Each wall is flat, endless, passes through zero and stands at right angles to its row. A trip goes straight from one point to another. Which walls does it cross, in order?

Walls:
(1): [-0.04 -0.22]
(2): [-0.55 -0.57]
(3): [-0.27  0.16]
(4): [ 0.02 -0.50]
(5): [ 0.41 -0.43]
Trips:
[0.21 0.39] to [-0.29  0.13] => 2
[-0.12  0.05] to [-0.11  0.31] => 2
[-0.03  0.05] to [-0.06 -0.24] => 2, 1, 4, 5, 3
[-0.30 -0.54] to [-0.25 -0.10] => 3, 5

Walls:
(1): [ 0.08  0.53  0.56  0.70 -0.13  0.53 -0.04 -0.38 -0.46]
(2): [-0.17 -0.08  0.37 -0.31  0.42  0.04  0.52  0.29  0.33]
(3): [-0.18  0.44 -0.06  0.15  0.21 -0.09  0.32 -0.39  0.08]
(4): [-0.34 -0.03  0.37 -0.12  0.41  0.08  0.04  0.05 -0.12]
Trips:
[-0.84  0.05  0.17  0.55 -0.43  0.54 -0.49  0.04 -0.06] to [ 0.27 -0.12  0.42 -0.20 -0.58  0.17 -0.26  0.19 -0.07] => 4
[ 0.28 -0.59 -0.23 -0.32 -0.08 -0.76 -0.43  0.11 -0.62] to [-0.84 -0.69 -0.09 -0.61 -0.31  0.43 -0.13 -0.51  0.00] => 4, 2
[ 0.03 -0.09  0.09  0.35 -0.01 -0.33 -0.22  0.25 -0.52] to [-0.26 -0.13  0.00 -0.23  0.17  0.09  0.47  0.51  0.44] => 1, 2
[ 0.09 -0.64 -0.37  0.22  0.11 -0.25 -0.24 -0.14 -0.03] to [-0.14 -0.23 -0.21 -0.26  0.14 -0.05 -0.52 -0.17 -0.39] => 4
[ 0.23  0.06  0.39 -0.29 -0.03  0.02 -0.13 -0.02  0.04] to [ 0.36 -0.35  0.31  0.01 -0.09  0.25 -0.63 -0.17 -0.02] => 2, 4
[ 0.69  0.33 -0.07 -0.09  0.19 -0.74 -0.08  0.48  0.10] to [ 0.18  0.45  0.73  0.41 -0.24 -0.63 -0.35  0.33 -0.41] => 2, 1, 4
